Each row of a before or after table is a point. One or more steps were done to the points. Then noise was added and the rows were shuffled. The steps act on how far a point lies along the listed directions, d1 being the first. What was done? A step turns or swaps two directions, mirrors them in a line or flattens them onto one, adds a multiple of one to another, or multiplies one. Angles are multiples of 10 degrees, from the lower direction toward the higher: turns from -170 to 170, lines from 10 to 170 but not 90. Use the fewest steps. Two steps may share a direction if one is a turn and the other turns, adds or multiplies; they go together, in the order done. Otherwise the lowest direction goes first.

Directions:
(1): [-0.04 -0.51]
(2): [ 0.51 -0.04]
Before (9 x 2):
[[-0.01  0.15]
 [ 0.75  0.01]
 [ 0.24  0.37]
 [ 0.04  0.36]
 [-1.02 -0.06]
 [-0.14  0.17]
 [ 0.45 -0.38]
 [ 0.04 -0.13]
 [ 0.08  0.16]]
After (9 x 2):
[[ 0.30 -0.53]
 [-0.14  0.05]
 [-0.34  0.02]
 [-0.11 -0.74]
 [-0.16  0.14]
 [-0.19 -0.04]
 [ 0.12 -0.07]
 [-0.43 -0.20]
 [ 0.22  0.99]]
Steps: swap d1 and d2

Directions:
(1): [-0.16 -0.02  0.00  0.28 -0.03  0.83]
(2): [-0.45 -0.35 -0.03 -0.38  0.57  0.05]
(3): [-0.18  0.78  0.26 -0.12  0.27  0.03]
(4): [-0.33  0.22 -0.75  0.25  0.02 -0.14]
(5): [ 0.51  0.13 -0.41 -0.52  0.09  0.27]
(6): [-0.41  0.04  0.01 -0.48 -0.62  0.06]
Before (8 x 6):
[[-0.18 -0.17 -0.39 -0.02  0.06 -0.45]
 [ 0.35  0.48  0.55 -0.35  0.04  0.08]
 [-0.47 -0.55  0.08 -0.38  0.04  0.10]
 [-0.12 -0.29  0.20 -0.20 -0.36 -0.27]
 [-0.25  0.14  0.56  0.04 -0.47 -0.02]
 [ 0.26 -0.37 -0.17  0.50 -0.19 -0.01]
 [ 0.20 -0.01  0.38 -0.68 -0.25  0.49]
 [ 0.09  0.07 -0.45 -0.15  0.02  0.03]]
After (8 x 6):
[[ 0.43  0.33  0.04 -0.69 -0.34  0.16]
 [ 0.42  0.03  0.38 -1.09 -0.21 -0.86]
 [-0.21 -0.55 -0.10 -0.69  0.11  0.03]
 [-0.68 -0.32 -0.12  0.69 -0.04  0.52]
 [ 0.46  0.50  0.46 -0.58  0.15 -0.43]
 [ 0.43 -0.32 -0.26  0.33 -0.16  0.02]
 [-0.52 -0.06 -0.05  0.48 -0.08 -0.08]
 [ 0.04 -0.26  0.01 -0.36 -0.32  0.13]]
Steps: add -1.5 times d4 to d1; turn d1 and d5 by 140 degrees

Directions:
(1): [ 0.03 -0.01 -0.01  0.20  0.16 -0.22 -0.42 -0.48 -0.82]
(2): [ 0.60 -0.33 -0.06  0.09  0.72 -0.22 -0.22  0.14  0.28]
(3): [ 0.38 -0.44 -0.45 -0.15 -0.30 -0.22  0.58  0.10 -0.37]
(4): [-0.40  0.06 -0.04  0.53  0.46 -0.16  0.67 -0.23  0.05]
Before (9 x 9):
[[-0.06  0.34  0.57  0.32  0.93  0.05 -1.04 -0.68 -0.03]
 [-0.29  0.06  0.28  0.14  0.54 -0.02 -0.31  0.00  0.66]
 [ 0.16 -0.34 -0.42 -0.21 -0.40 -0.07  0.25  0.23 -0.16]
 [-0.01  0.17 -0.07  0.25  0.27  0.07  0.05 -0.15  0.26]
 [ 0.15  0.00 -0.36 -0.42 -1.00  0.06  0.16  0.36  0.09]
 [ 0.09 -0.36 -0.25  0.35  0.25 -0.43  0.65  0.17  0.12]
 [-0.50  0.19 -0.22  0.07  0.31  0.09  0.99  0.09  0.49]
 [ 0.15  0.02 -0.06  0.26  0.43 -0.38 -0.36 -0.32 -0.53]
 [-0.30  0.05  0.05  0.32  0.10 -0.15  0.06 -0.35 -0.55]]
After (9 x 9):
[[-0.42  0.20 -0.15  0.15  0.57  0.07  0.77  0.07  0.65]
 [ 0.31 -0.23 -0.11 -0.05  0.42 -0.06 -0.40  0.27  0.34]
 [ 0.09 -0.05 -0.22  0.16  0.06 -0.37 -0.05 -0.34 -0.77]
 [-0.09  0.13 -0.23  0.15 -0.14  0.05  0.35 -0.17  0.01]
 [-0.41  0.13 -0.10 -0.08 -0.85  0.02  0.35 -0.74 -1.16]
 [-0.27  0.08  0.14  0.35  0.31 -0.13 -0.12 -0.36 -0.41]
 [ 0.14 -0.34 -0.19  0.39  0.39 -0.44  0.51  0.17  0.22]
 [-0.48 -0.08 -0.10 -0.10 -0.58 -0.03  0.59 -0.04 -0.03]
 [ 0.38  0.15  0.05 -0.15  0.14  0.09 -0.73  0.41  0.78]]
Steps: swap d2 and d3
